Every row gives one point. The ring and each string are closed loops that go straight from each point to the next, and from the last back to the first. Before rounding, they use only three directions, however many columns there are. Count how often each string passes through the ring. Passing back the other way cancels.

Ring, 10 rows:
[[ 36 -14  10]
 [ 36  -7 -11]
 [ 26   2 -22]
 [  4  20 -22]
 [-13  31  -9]
 [-27  32  12]
 [-30  19  26]
 [-22   2  34]
 [ -3 -11  35]
 [ 24 -17  25]]
String, 22 rows:
[[-13  23  13]
 [-35  48  34]
 [-17  28  27]
 [ -9   9  11]
 [-30   3   9]
 [-49  16  25]
 [-31  34  38]
 [-16  32  31]
 [-13   6   5]
 [-10   6   2]
 [ -6  30  15]
 [-18  53   7]
 [-26  44 -21]
 [-16  11 -23]
 [ -2   8  -2]
 [  4  34  -4]
 [  2  47 -15]
 [-13  28 -32]
 [ -8  55 -13]
 [ -1  38   9]
 [ -7  19   4]
 [-14   4  -4]]
Times through: 0
String:
[[-15  20 -31]
 [-12  12 -12]
 [ -7  15   1]
 [-10  26   9]
 [-23  53  26]
 [-42  38  20]
 [-48  46  39]
 [-45  12  21]
 [ -9   2   8]
 [ -8  14  30]
 [-14  10  46]
 [  2  14  39]
 [ -7 -15  60]
 [  0 -29  44]
 [  1 -22  13]
 [  6  -7  11]
 [ 24  -3  25]
 [ 52 -18  31]
 [ 48 -26  10]
 [ 15 -20  -9]
 [ 12  -2   1]
 [  8  -4  -3]
 [ 26   9   1]
 [  4  -1  -4]
 [ 10   3 -10]
 [ 11  14   2]
 [ 15  29 -17]
 [ -1  31 -40]]
Times through: 4

Ring (6 x 6):
[[  3  39  11  31  -6  -5]
 [  5  16 -14  17   9  26]
 [ -1   3 -22  -7   1  29]
 [ -7 -14  -8 -42 -10   3]
 [ -7   2  18 -32 -19 -27]
 [ -4  36  21  10 -23 -25]]
String, 21 rows:
[[  9  -6  -2   1  25  13]
 [  1   6  -6  -5   1  11]
 [  8 -19  -4 -16  26  12]
 [  4 -15  -3 -20  16   8]
 [ -3 -29 -17 -49   4  17]
 [-17 -12 -26 -60 -33  17]
 [-15   8 -17 -37 -36   9]
 [ -4   2  -3 -20  -9   2]
 [ -9   3 -12 -28 -19   9]
 [  2  -8   0 -17   8   3]
 [  8 -22  -2 -19  27   9]
 [ -2  -1 -36 -11   1  45]
 [ -9  34 -39  13 -25  47]
 [ -3  29 -17  15 -13  25]
 [  5   1   5  -2  12   1]
 [ 16  -2   8  17  37   7]
 [ 12  36  -1  53  18  20]
 [  1  53  -8  48 -11  20]
 [ -4  43  -8  26 -20  14]
 [  5   3   5   0  11   1]
 [ 12   4  -5  19  29  21]]
Times through: 3
String:
[[ 14  -4  -1  12  34  16]
 [  2  14  -1   7   2   7]
 [ -1  37  -7  26 -12  14]
 [  1  54  -5  48 -13  17]
 [ -1  59  -3  50 -18  13]
 [ -2  35  -1  18 -16   5]
 [  8   7   9   9  16  -1]
 [ 13  12  10  26  27   4]
 [  8  46  -4  56   7  21]
 [  3  43 -12  42  -4  25]
 [ -2  31 -12  19 -11  19]
 [  6   2   0   1  14   8]
 [ 10  -9  -4  -1  26  15]
 [ -2  10 -13  -5  -5  17]
 [-12  22 -28 -11 -30  28]
 [-14   8 -39 -29 -31  39]
 [ -4 -19 -24 -39  -1  25]
 [  5 -24  -2 -28  20   6]
 [ -1  -4  -4 -21  -1   5]
 [-15   9 -21 -32 -34  15]
 [-17  -3 -31 -47 -34  24]
 [ -8 -19 -29 -47 -10  27]
 [  6 -22  -4 -24  23  10]
 [ -2   4  -9 -13  -4  12]
 [ -8  18 -24  -7 -20  27]
 [ -9  29 -41   8 -23  49]
 [  7   8 -21  16  17  36]]
Times through: 2

Ring, 10 rows:
[[ 12  12  12  13   0   0  -8 -13  11]
 [  8  -8   2   3 -18  30  -1 -17  13]
 [ -1 -15  -8  -5 -22  39   9 -10  11]
 [ -8  -8 -13  -6 -21  31  19   2  12]
 [-16  12 -17  -2 -11   5  30  22  13]
 [-20  23 -13  -2   9 -19  23  25   3]
 [-18  19  -6  -5  28 -29   3  11 -14]
 [-12  14   3  -5  37 -30 -14  -5 -24]
 [ -2  15  10   1  33 -27 -21 -13 -18]
 [  8  18  14  10  17 -17 -16 -13  -1]]
String:
[[ -1  23   6   8  16 -22  -3   2   1]
 [ -7  -6   3 -11  28  -5 -22 -22 -26]
 [-17  -9   4 -21  57 -24 -39 -30 -54]
 [-24  18  -4 -12  52 -45 -12   3 -36]
 [-22   3  -9 -15  31 -17  -4  -1 -26]
 [-11   3  -5  -6  11  -2   1  -3  -9]
 [-15  43 -12  12  -3 -28  40  43  25]
 [-26  44 -24   8 -12 -24  59  60  30]
 [-24  11 -22  -7  -5   1  33  26   7]
 [-16  -8 -13 -14   5  12   6  -3 -11]
 [-11  24  -9   6  -3 -11  25  23  15]
 [-18  35 -15   7  -4 -21  39  39  20]
 [-29  32 -20  -2  11 -30  36  41   5]
 [-26  44 -14   4  21 -47  32  44   4]
 [-14  34  -4   6  19 -36  14  23   2]
 [ -6  15  -1   3   8 -10   4   3   2]
 [ -7  28   6   5  32 -39  -6   5 -10]
 [ -2  15  16  -1  52 -41 -37 -23 -34]
 [  3   5  18  -1  42 -23 -39 -32 -30]
 [ 11  29  20  17  25 -33 -19 -10   0]
 [  6  31  11  18   8 -23   1   5  14]
 [  1   5   6   1  12  -3 -11 -13  -5]
 [  7   3  14   3  20  -6 -27 -27 -12]
 [ 15  26  24  17  26 -30 -26 -18  -2]
 [  7  34  16  18  22 -36 -10   0   5]]
Times through: 0
